Every row gives one point. The points of each table are mixes of a few directions, plus a little noise. How many directions does each table use, and how many do they share? Where both have some left over, give the other angles between the two spaces (their principal angles), to ten degrees, smallest first.
(in the rows, 128 means zero)

First (5 x 2):
[[131 165]
 [126  85]
 [131 166]
 [125  70]
 [130 154]]
Second, 5 rows:
[[124  71]
 [127 115]
 [125 102]
 [130 165]
 [131 186]]
Directions: first 1, second 1, shared 1

First (6 x 4):
[[ 90  68  76 172]
 [150 164 157 103]
 [129 129 128 128]
 [114 105 108 145]
 [160 179 171  91]
 [126 125 126 131]]
Second (8 x 4):
[[154 115 149 145]
 [139 134 142 156]
 [145 165 122 173]
 [128 117  87  77]
 [ 81 151 147 152]
 [176 122  83 101]
 [ 63 110 178 122]
 [142 105 117  98]]
Directions: first 1, second 3, shared 0; angles 80

First, 7 rows:
[[116 140 117 114 132 130 119 129]
 [145 111 142 150 122 124 139 127]
 [201  57 188 212 101 115 176 120]
 [ 87 168  94  82 144 136 101 133]
 [114 139 119 114 133 130 120 130]
 [ 78 176  87  70 146 138  95 133]
 [154 101 150 157 119 124 145 126]]
Second, 10 rows:
[[143 140 169 154 154 174 142 121]
 [ 94 132 103 103 136  74  87 123]
 [120 156 155 118 126 173 138 117]
 [ 91 130  81  74  90  75 105 133]
 [157 117 157 164 140 156 149 128]
 [160 126 152 160 138 184 162 132]
 [121 129  93 116 138 117 118 141]
 [175 120 112 162 156 198 168 161]
 [ 98 124 125  87  67  75 117 110]
 [117 106 134 140 134  54  96 115]]
Directions: first 1, second 4, shared 1

First, 9 rows:
[[138 126 133 145 123 178 113 143 116]
 [137 123 131 158 121 214 102 146 110]
 [ 77 119  73 119 146  89 139  67 153]
 [157 131 149 134 119 156 124 156 125]
 [152 133 154 127 120 133 127 155 118]
 [110 122 126 151 131 179 104 130  94]
 [ 77 130 106  95 146  15 151  81 132]
 [132 130 107 102 131  65 158 104 176]
 [174 137 170 120 113 124 133 172 124]]
Second (10 x 9):
[[ 63  76 146 108 137 109 145  50  92]
 [169 151 101 121 111  95 130 141 155]
 [ 75 135 151 156 171 178 113 164 112]
 [ 98 133 129 135 149 129 125 135 126]
 [178 159  93 154 104 166  96 165 129]
 [103 120 183 133 160 158 138 163 132]
 [107 117 137 108 138  85 149 105 137]
 [194  99 134 132  68 193 113 106  97]
 [149 127 115 101 112  69 149 104 150]
 [144 161  91 132 128  99 120 148 150]]
Directions: first 3, second 4, shared 2; angles 70

First, 9 rows:
[[112 132 149 151 137 105 135 156 132 104 109 134]
 [126 138 134 141 118 121 146 140 121 115 133 124]
 [131 124 126  98 108 161  86 113 154 169 151 129]
 [134 140 141 153 136 105 137 119 117 115 100 157]
 [151 122 100  92  91 158 113 111 130 132 163 121]
 [ 98 145 149 144 149 111 154 126 118 124 122 133]
 [123 121 141 152 152 108 131 154 132 119  98 124]
 [118 102 106  71 128 155  88 107 146 134 145 132]
 [161 128 106 146 132 128 162 125 101 139 130  98]]
Second, 11 rows:
[[130 115 138 139 128 127 117 123 136 140 118 128]
 [125 104 139 138 132 134 109 123 144 162 124 120]
 [139 112 113 134 126 118 136 140 119 111 126 129]
 [119 169 100  89 131 138 155 140 111 106 161 125]
 [132 109 145 149 126 124 112 119 138 140 109 131]
 [124 105 138 136 132 134 110 124 142 160 126 120]
 [149 101 126 154 120 107 130 133 119 102 105 139]
 [119 133 139 125 131 137 120 120 136 147 131 125]
 [131 112 142 143 127 125 115 120 138 142 114 129]
 [147  97  88 131 127 115 143 158 109 105 136 123]
 [ 95 249 139  69 127 149 160 106 115  92 157 144]]
Directions: first 6, second 3, shared 1; angles 30, 40

First:
[[130  53 143 103 150 136 106  71 168 201 108 141 126 102 109 153  48 116]
 [127 155 123 138 121 125 136 150 114 102 136 124 130 137 133 118 158 134]
 [128 144 125 135 123 124 134 141 119 109 134 124 128 135 131 122 146 131]
 [129  73 139 109 143 134 109  86 158 182 113 138 126 108 116 146  69 119]
 [126 194 113 150 108 122 149 178  89  64 148 116 129 153 143 106 198 139]
 [126 181 117 146 113 123 145 170 100  77 143 120 129 147 138 109 186 136]
 [129 134 127 131 126 128 132 134 123 122 128 128 128 132 128 126 134 128]
 [126 100 134 118 136 132 120 105 144 155 118 134 127 116 123 136  97 122]
 [127 147 125 135 122 126 134 144 118 108 134 124 129 135 135 120 150 132]
 [129 152 124 137 121 125 134 146 116 105 133 122 130 137 132 119 153 131]
 [129  73 139 110 143 134 111  86 158 180 111 136 127 107 115 146  70 118]]
Second (11 x 18):
[[113 153 135 126 130 127 128 160 101 104 125 107 130 142 144 112 129 134]
 [134 131 113 133 118 132 134 113 138 131 142 137 129 121 120 115 159 130]
 [117 119  82 113 108 133 158  98 154 124 152 125 141 108 114  90 181 115]
 [134 141 135 136 129 117 134 153 116 101 120 126 127 142 134 155 123 123]
 [107  62 172  92 166 141  83  97 138 207  91 115 124 113 131 132   7 128]
 [138 118 153 138 139 145  91 103 130 183 127 146 116 120 125 115 106 152]
 [130 129 139 129 134 117 131 149 119 109 114 123 127 140 134 160 105 120]
 [132 127 124 127 127 114 144 143 129 100 121 125 131 135 128 160 123 112]
 [141 148 135 145 126 118 131 152 116 102 125 134 124 142 132 155 136 129]
 [120 138 144 126 136 123 123 155 108 113 115 114 127 141 141 136 105 129]
 [142 142  76 143  95 141 151  83 159 135 176 155 132 104 105  78 233 135]]
Directions: first 1, second 4, shared 1

First, 11 rows:
[[187 142 177 108 125 132 106 145 135 144 113 105 127 105 113 133 113 115
  132 153 145 133 134 161]
 [160 134 123  97 100  51 102 177 132 130  62 125 158 153 100 158 140 120
  138  92  91 147 125 122]
 [186 110 148 143 133 129 135 127 113 159 151  78 117 125 102 154 121 111
  156 134 177 134 146 149]
 [ 66 158 112 113 143 136 127 108 133 125 135 190  87 142 130 114 147 194
   85  86  93 125  95  81]
 [161 111 144 153 132 154 136  98 128 131 170 129 132  89 148 104 112  79
  163 175 171 139 146 153]
 [157 133 133 133 150 180 121  92 121 121 149 140 136  95 166  92 100  99
  143 146 141 124 133 152]
 [ 34 127  80 153 145 148 158  75 126 110 182 200  98 139 153  99 149 165
  113 101 115 124 106  72]
 [138 105 139 149 122 138 141 128 134 126 145 103 142 113 135 119 118  91
  147 177 160 128 146 152]
 [118 137 122  94  85  32 111 203 145 125  45 117 151 172  82 175 155 148
  109  93  77 140 117 109]
 [ 61 140  65 123 155 158 132 109 101 107 117 150 122 166 155 123 135 183
   93  52  71 103 104  88]
 [137 104 160 141 116 151 140 147 144 126 135  72 138 109 126 129 114 102
  129 200 168 113 153 172]]
Second:
[[153 159 171 141 153 155  82 127 172 137 125  97 153 159 105 129 147 137
  110 135  86  85 163 127]
 [135 105 135 147 143 122 124 121 131 139 152 140 152 131 145 133 133 132
  132 122 142 134 116 125]
 [106 103 106 124 122 101 164 139 124 144 112 141 103 136  87 152 141 125
  123 121 146 144 147  93]
 [ 97 111 176  75  87 148 151 205 103 132  60 107 112  74 120 152  71 151
   77 174 117  98 105 174]
 [153 178 118  80  62  98 132 133  55 114 141  91  35 103 124 128 101 152
  170 103 153 158  72 173]
 [148  97 147 173 170 150 121 107 146 156 161 129 165 144 123 138 138 116
  135 123 130 107 160 109]
 [146 109 162 153 160 196 134 123 131 156 124  93 135 124  90 139 106 100
  126 149 103  64 199 125]
 [ 87 128  46 134 134  90 139  95 150  82 127 198 158 140 182  85 161 104
  135 120 140 188 108  96]
 [129 161  91 125 121  90 103 101 138  92 150 155 139 142 177  95 153 135
  145 108 135 174  82 131]]
Directions: first 6, second 6, shared 2; angles 30, 60, 80, 90
